Each row of a before or after table is a point. The points were changed in one or more steps. Then noise was added and the rows were shuffled. The steps act on columns, c1 being the first. What was done? A step turns or swaps two columns, mirrors them in a line or flattens them onto one, adds a multiple of one to another, or multiplies or shifts one. Angles are multiples of 10 degrees, from the lower column toward the higher: turns from -170 to 170, lines from 10 to 170 but not 90. Use the fewest steps. Two steps may share a column if one is a turn and the other turns, adds or multiplies; they go together, in the order done. Otherwise the lowest column goes first.

Before, 14 rows:
[[2, 35],
[-47, 36],
[17, -16],
[-6, 2],
[-60, -35],
[24, -17],
[-4, 0],
[4, -8],
[0, 43],
[-38, 1],
[-3, 15],
[19, -8],
[24, -5],
[-36, -23]]
After:
[[10, -22],
[1, 4],
[7, -20],
[11, -21],
[-5, 33],
[-4, -10],
[3, -16],
[-1, 2],
[-3, 17],
[-2, -7],
[-1, 8],
[-11, 45],
[-10, 45],
[2, -13]]
Steps: flatten c1 and c2 onto the line at 100 degrees

Before, 8 rows:
[[34, -1, 6],
[13, -8, -1],
[-60, 46, -9],
[-18, 33, -39],
[11, -10, -32],
[-46, 22, -14],
[1, -9, 3],
[37, -7, 8]]
After, 8 rows:
[[30, 8, 3],
[-7, -8, 8],
[-3, -23, -24],
[26, -8, 12],
[6, -4, -3],
[18, 21, -46],
[-22, 14, -16],
[-9, 44, -25]]
Steps: add 1 times c2 to c1; turn c2 and c3 by -20 degrees

Before:
[[20, -4, 7, 10, -10, -18],
[13, -1, 0, -16, 0, -26],
[-17, -12, 14, -10, -24, -3],
[-21, -11, -21, -16, -5, -9],
[-3, 22, -4, 29, 15, -22],
[-13, -19, -1, -2, -22, -18],
[4, 24, 10, 2, 18, 3],
[-5, 6, -7, -3, 0, 16],
[22, 4, -20, -9, -12, 6],
[-23, -4, 22, 16, -25, -15],
[-24, -7, 2, 21, -11, 15],
[-5, 0, -21, 27, -1, -15],
[12, 7, -2, 26, -26, -12],
[-20, 19, 0, -9, 7, -20]]
After:
[[-12, 12, 28, -24, 37, -15],
[-58, 2, 15, 22, 15, -16],
[-63, -22, 21, 1, 26, 13],
[-33, -24, -4, 3, 18, -22],
[-50, 51, -9, 0, 46, -14],
[49, 6, 11, 5, 30, -18],
[-52, -12, -17, -22, 36, -14],
[-7, 56, 31, -4, 56, -12],
[8, 43, 1, 10, 58, 12],
[-42, -21, -11, 18, 16, -7],
[30, 22, 27, -3, 14, -7],
[-11, 1, -3, -10, 40, 19],
[57, 5, -8, -20, 27, 6],
[34, 18, -15, -2, 39, -23]]
Steps: multiply c1 by 2.5; turn c2 and c6 by 20 degrees; multiply c2 by 2; swap c3 and c4; shift c5 by 40

Before, 14 rows:
[[39, 40, 33, 20, -28, -22, -41, -11],
[-18, -18, -11, -21, -10, -9, -6, -43],
[38, 5, 16, -3, 37, 6, -11, -21],
[41, 42, -14, 18, 34, 21, 0, -52],
[-20, -2, 21, -7, 21, 25, -36, -18],
[-9, -5, 14, 33, 31, 31, 5, -46],
[-30, -5, 19, -7, 26, -29, 31, -5],
[-21, 7, -41, -24, -38, -37, 14, 14],
[41, -24, -45, -18, 5, 1, 31, 5],
[-9, -9, 4, -9, 30, 26, 18, -8],
[-37, 16, 8, -30, 1, -41, -22, -23],
[37, 45, -26, 20, -18, -20, 30, 11],
[32, -11, -29, 35, 7, 1, -42, 15],
[21, 54, -10, 11, 30, 27, -44, -27]]
After:
[[-3, 18, 6, -6, -12, 5, 0, 44],
[0, 16, -4, -5, 18, -31, 32, 24],
[-2, -50, -24, -15, 19, -4, 23, -2],
[0, -28, 44, 23, 27, -18, 18, -20],
[-2, -39, 6, -15, 16, -36, 2, -38],
[4, 32, 40, 24, -16, -17, -46, -10],
[-1, -15, 39, 12, 10, 26, -15, 58],
[-1, 11, -7, 29, 13, 39, -11, 57],
[3, 6, 19, -24, -10, -49, -25, 16],
[-1, -10, -22, -18, 21, -13, -35, 19],
[1, -8, 51, 4, -38, 32, -29, 42],
[2, 5, -11, -13, 4, 24, 24, 25],
[0, -31, -8, 34, -40, 6, -15, -6],
[0, 20, -2, -13, -28, 23, -20, 27]]
Steps: multiply c1 by 0; swap c2 and c3; turn c4 and c6 by 10 degrees; turn c5 and c8 by 130 degrees; turn c5 and c7 by -50 degrees

Before, 10 rows:
[[-2, -3, 26, -8, -12, -3, 5, -9, -14],
[39, 34, 12, -3, -5, 6, 0, -2, -1],
[-2, -1, -44, 2, -12, 10, -19, 19, 1],
[0, -15, 17, -2, 3, -26, 6, -9, -4],
[-1, 22, 16, 6, -8, -22, 5, 13, 4],
[17, 16, 2, 13, -1, 5, -3, 9, -26],
[-1, -13, -11, 7, -27, -16, 13, -7, 4],
[52, 30, 19, -4, -34, -23, -6, 11, -1],
[15, 5, 7, -7, -32, -24, -6, -49, -13],
[15, 7, 27, 15, -6, -4, -8, 5, 2]]
After:
[[-2, -1, -17, 4, 22, 22, -2, 0, 1],
[18, 16, 0, -26, 8, 4, 2, 5, -26],
[0, -13, -4, 13, 7, -20, -7, 27, 5],
[-2, -3, 10, -28, -2, -7, 0, 14, -14],
[15, 5, 3, -27, -26, -7, -24, 60, -13],
[0, 22, 7, 12, 16, -15, -18, -1, 4],
[51, 30, 8, -5, 27, -6, -23, 50, 0],
[39, 33, 4, -5, 1, 3, 5, 25, -1],
[0, -15, 7, -8, -10, -18, -20, 2, -3],
[15, 7, 11, 17, 8, 4, -7, 11, 2]]
Steps: turn c5 and c8 by -120 degrees; add 0.5 times c1 to c8; multiply c3 by 0.4; add 1.5 times c9 to c4; turn c6 and c7 by 60 degrees

Before, 13 rows:
[[3, 2, 15, 5, 5, 2, -26, 10, 0, -7, 12],
[-5, -6, -14, -10, 1, 6, 4, -11, -2, -13, 5],
[3, 1, -2, 16, -16, -5, -3, -4, 1, 28, -8],
[-23, -5, -1, -1, -9, 13, 12, -14, 9, 5, 13],
[-6, -7, 1, -4, -9, 17, -4, -11, -15, 3, 9],
[14, 5, 0, 13, 18, 12, -16, 3, -9, 9, -2],
[-17, -8, -5, -3, -9, 7, -12, -20, 1, -2, 1],
[-14, -11, -23, 1, -13, 22, -5, 6, 0, 3, 7],
[-4, 21, 7, 10, 11, 9, -25, 5, -10, -1, -2],
[5, 19, 11, 9, -14, -14, -5, 5, -12, 20, -6],
[9, 13, 10, -6, 0, -3, -9, 7, -3, 34, -18],
[-6, 5, -11, -2, -26, 18, -3, -16, 11, 4, 16],
[10, 9, 12, 13, -15, 8, -5, 7, -1, 13, -21]]
After:
[[22, 21, 7, 10, 11, 9, -37, 2, -10, -17, -1],
[1, 10, -11, -2, -26, 18, -20, -15, 11, -2, 6],
[25, -7, 15, 5, 5, 2, -18, 9, 0, -6, 5],
[0, -8, -23, 1, -13, 22, -44, 5, 0, 10, 3],
[-6, -22, -14, -10, 1, 6, -10, -8, -2, -4, 2],
[4, 35, -2, 16, -16, -5, 5, -9, 1, 17, -3],
[8, 25, 12, 13, -15, 8, 23, 3, -1, 2, -8],
[2, -4, 1, -4, -9, 17, -21, -10, -15, 7, 3],
[-19, 1, -1, -1, -9, 13, -52, -14, 9, 7, 5],
[6, -10, -5, -3, -9, 7, -60, -19, 1, 5, 0],
[12, 55, 10, -6, 0, -3, 16, 9, -3, 12, -7],
[6, 44, 11, 9, -14, -14, 9, 2, -12, -2, -3],
[20, 16, 0, 13, 18, 12, 23, -1, -9, 2, -1]]
Steps: turn c1 and c7 by 70 degrees; multiply c7 by 3; turn c2 and c10 by -50 degrees; multiply c2 by 1.6; add -0.3 times c4 to c8; multiply c11 by 0.4

Before, 9 rows:
[[-8, 22, -7, -5, 4, 16, -17, -40, -23, -25, 16, -5],
[8, 60, -8, 8, -26, -22, 19, 14, 15, -32, 2, 40],
[4, -14, 19, -45, 11, -12, 19, -34, -34, 9, 36, -14],
[-22, 29, 2, -22, 11, 10, 8, 5, 5, -15, 13, 3],
[18, -38, 10, -13, 22, -8, -37, -30, 8, 6, -12, 0],
[32, 7, -23, 4, 6, 15, 51, 17, 18, -8, 1, -5],
[-27, 9, -25, -17, 9, -8, -18, -4, -13, 3, -13, -33],
[-10, 27, -24, -4, -35, 32, -5, -9, -3, 10, -7, -8],
[-16, 3, -3, 23, -42, 19, 15, -19, -1, -21, -29, 15]]
After (9 x 12):
[[8, 7, 20, -53, 6, 19, 15, 19, -28, -5, 35, -21],
[-26, 6, -15, -21, -3, -2, -22, 10, -7, 15, -10, -35],
[7, -57, -28, 38, 8, 30, -26, -25, 9, -20, -1, 40],
[-24, -31, -8, -8, -4, -4, -4, 7, 2, -11, 13, 6],
[17, 47, 11, -18, 0, -10, -12, 26, 9, -3, -12, 3],
[-13, -31, -13, -16, 24, -30, -4, -27, -4, 23, -4, -8],
[-9, -17, -22, 19, 12, -19, -15, 10, -24, -11, 17, -10],
[32, -31, -23, 10, -9, 15, 41, 1, 19, 8, 5, -2],
[-16, -16, -16, 42, 29, -9, 17, -31, -3, -12, -30, 15]]
Steps: turn c6 and c7 by -150 degrees; turn c2 and c7 by -150 degrees; add -1 times c10 to c4; turn c3 and c10 by -40 degrees; multiply c8 by 0.4; turn c5 and c8 by 120 degrees; turn c9 and c12 by 10 degrees
